Every row gives one point. The ring and each string are closed loops that go straight from each point to the next, and from the last back to the first. Before rounding, they use only three directions, however many columns there are. How many times does the string pass through the ring? Passing back the other way cancels.

Ring (8 x 4):
.65,.29,-.23,.61
.60,.43,-.07,.36
.29,.47,.25,-.02
-.14,.22,.54,-.21
-.36,-.02,.53,-.14
-.29,-.19,.13,.24
.07,-.13,-.21,.58
.38,-.01,-.32,.73
String (20 x 4):
.94,.41,-.17,.66
.80,.50,-.37,.57
.57,.48,-.36,.43
.36,.32,-.17,.35
.43,.08,.06,.51
.76,.14,-.01,.71
.90,.39,-.16,.64
.79,.60,-.22,.40
.79,.80,-.21,.22
.39,.58,-.09,.10
.22,.42,-.03,.10
.22,.17,.20,.23
.32,.21,.39,.17
.37,.43,.41,-.01
.39,.75,.22,-.20
.32,.76,-.04,-.14
.30,.47,.02,.09
.22,.12,.16,.29
.46,.18,.18,.38
.92,.46,-.06,.55
Times through: 3
String (21 x 4):
-.05,.05,.31,.10
-.11,.05,.27,.08
-.26,-.28,.53,.17
-.54,-.45,.49,.16
-.55,-.33,.09,.22
-.30,-.21,-.15,.38
-.09,-.39,-.19,.70
.17,-.28,-.07,.72
.25,-.15,.09,.59
.22,.16,-.13,.38
.42,.35,-.47,.50
.58,.40,-.47,.56
.36,.36,-.21,.32
.27,.17,.06,.32
.54,.26,.13,.39
.63,.43,.26,.24
.31,.12,.39,.25
.19,.20,.35,.11
.11,.07,.60,.06
-.14,.16,.74,-.24
-.02,-.08,.54,.14
Times through: 0

Ring (9 x 6):
.59,.25,-.08,.21,-.49,-.49
.52,.19,.13,.11,-.23,.01
.29,.11,.27,-.03,.01,.33
-.25,-.04,.47,-.31,.39,.69
-.59,-.12,.48,-.45,.48,.64
-.66,-.12,.41,-.45,.40,.41
-.47,-.04,.19,-.30,.10,-.09
.04,.12,-.05,-.02,-.30,-.54
.33,.20,-.12,.12,-.45,-.63
String (34 x 6):
.12,.09,.18,-.06,-.12,-.03
.54,.29,-.43,.13,.22,.01
.76,.34,-.43,.21,.17,.07
.18,.15,-.05,-.04,.14,.10
.13,.04,.49,-.07,-.28,.11
.15,.01,.68,-.09,-.33,.25
.20,.03,.60,-.10,-.09,.49
.35,.16,.06,-.07,.56,.83
.25,.18,-.17,-.09,.66,.67
.02,.07,.20,-.14,.14,.27
-.11,-.03,.60,-.19,-.16,.23
-.16,-.08,.79,-.22,-.30,.21
.00,.05,.24,-.14,.09,.23
-.14,-.08,.80,-.20,-.35,.18
.06,-.03,.76,-.17,-.13,.53
.37,.11,.37,-.04,.17,.68
.53,.24,-.16,.06,.40,.50
.37,.23,-.28,.02,.36,.23
.15,.09,.25,-.05,-.13,.06
.12,.00,.71,-.06,-.60,-.08
.55,.12,.57,.15,-.82,-.26
.66,.18,.38,.22,-.83,-.39
.30,.07,.54,.06,-.75,-.33
.10,.08,.25,-.05,-.22,-.10
.37,.22,-.21,.08,-.02,-.17
.94,.43,-.69,.38,-.25,-.63
.80,.32,-.21,.34,-.71,-.79
.70,.25,.05,.30,-.92,-.84
.88,.33,-.19,.39,-.89,-.94
.84,.37,-.45,.35,-.46,-.70
.54,.28,-.36,.17,-.10,-.33
.23,.15,.00,.01,-.10,-.13
.19,.07,.38,.00,-.47,-.23
.16,.05,.50,-.02,-.55,-.21
Times through: 2

Ring (10 x 8):
.33,.12,-.21,-.11,-.02,-.12,-.49,.26
.32,.09,-.23,-.01,-.07,-.13,-.40,.20
.32,.02,-.21,.01,-.16,-.14,-.31,.11
.32,-.04,-.14,-.08,-.26,-.13,-.26,.01
.22,-.10,.10,-.20,-.26,-.05,-.14,-.10
.05,-.12,.37,-.22,-.14,.05,.02,-.13
-.11,-.08,.59,-.20,.02,.14,.12,-.10
-.09,-.02,.54,-.22,.10,.13,.01,.01
.07,.06,.28,-.25,.10,.05,-.25,.14
.27,.12,-.06,-.23,.04,-.06,-.49,.26
String (23 x 8):
-.01,-.06,.32,.00,-.03,.04,.07,-.04
.21,-.11,.06,-.09,-.27,-.07,-.08,-.11
.56,-.10,-.36,-.30,-.48,-.22,-.48,-.06
.54,-.09,-.33,-.31,-.47,-.21,-.47,-.05
.35,-.04,-.09,-.26,-.26,-.11,-.35,.00
.00,-.07,.33,-.03,-.06,.04,.07,-.07
-.15,-.09,.54,.05,.02,.11,.26,-.11
.11,-.03,.21,-.16,-.07,.00,-.13,.00
.10,-.05,.29,-.25,-.08,.03,-.12,-.03
-.03,-.03,.39,-.09,.04,.07,.02,.00
-.25,-.03,.73,-.10,.20,.20,.20,-.02
.03,.05,.40,-.36,.12,.09,-.24,.12
.26,.07,.06,-.40,-.01,-.03,-.48,.18
.07,.03,.24,-.15,.05,.03,-.17,.10
-.06,.06,.40,-.12,.19,.10,-.09,.14
.16,.12,.20,-.41,.14,.03,-.47,.25
.18,.09,.21,-.46,.08,.03,-.46,.19
.13,.03,.27,-.39,.02,.04,-.31,.09
.04,-.02,.33,-.20,.00,.05,-.10,.02
-.29,-.08,.76,.00,.14,.20,.34,-.11
-.22,-.17,.79,-.20,-.03,.19,.33,-.25
.23,-.11,.16,-.34,-.25,-.03,-.20,-.11
.18,-.03,.11,-.17,-.12,-.03,-.20,.02
Times through: 4
String (25 x 8):
-.24,.00,.69,-.09,.23,.19,.15,.03
.15,.09,.24,-.45,.11,.04,-.44,.20
.35,.14,-.05,-.49,.03,-.06,-.68,.29
.09,.13,.18,-.19,.18,.03,-.33,.25
-.02,.02,.32,.00,.09,.06,-.01,.07
.00,.09,.23,.04,.16,.04,-.11,.18
.42,.18,-.36,-.16,.01,-.16,-.68,.37
.64,.18,-.63,-.26,-.15,-.26,-.90,.38
.43,.08,-.30,-.20,-.14,-.16,-.56,.21
.13,.03,.08,.00,-.02,-.03,-.16,.10
.15,.04,-.03,.16,-.03,-.07,-.13,.12
.46,.04,-.46,.06,-.25,-.23,-.44,.15
.45,.00,-.41,.02,-.30,-.22,-.39,.08
.54,-.02,-.44,-.17,-.38,-.24,-.51,.06
.30,-.01,-.07,-.20,-.18,-.10,-.34,.05
.31,-.03,-.06,-.21,-.21,-.10,-.32,.03
.09,-.06,.22,-.07,-.10,.00,-.03,-.04
-.09,-.12,.46,.02,-.07,.08,.23,-.15
.15,-.16,.28,-.28,-.28,.00,-.03,-.20
-.07,-.16,.56,-.19,-.13,.11,.19,-.22
-.16,-.10,.61,-.06,.02,.14,.24,-.13
-.34,-.16,.94,-.15,.08,.25,.43,-.23
-.06,-.08,.59,-.33,.00,.13,.03,-.10
.21,-.01,.13,-.32,-.09,-.02,-.31,.05
-.01,-.01,.37,-.12,.04,.07,-.04,.02
Times through: 3
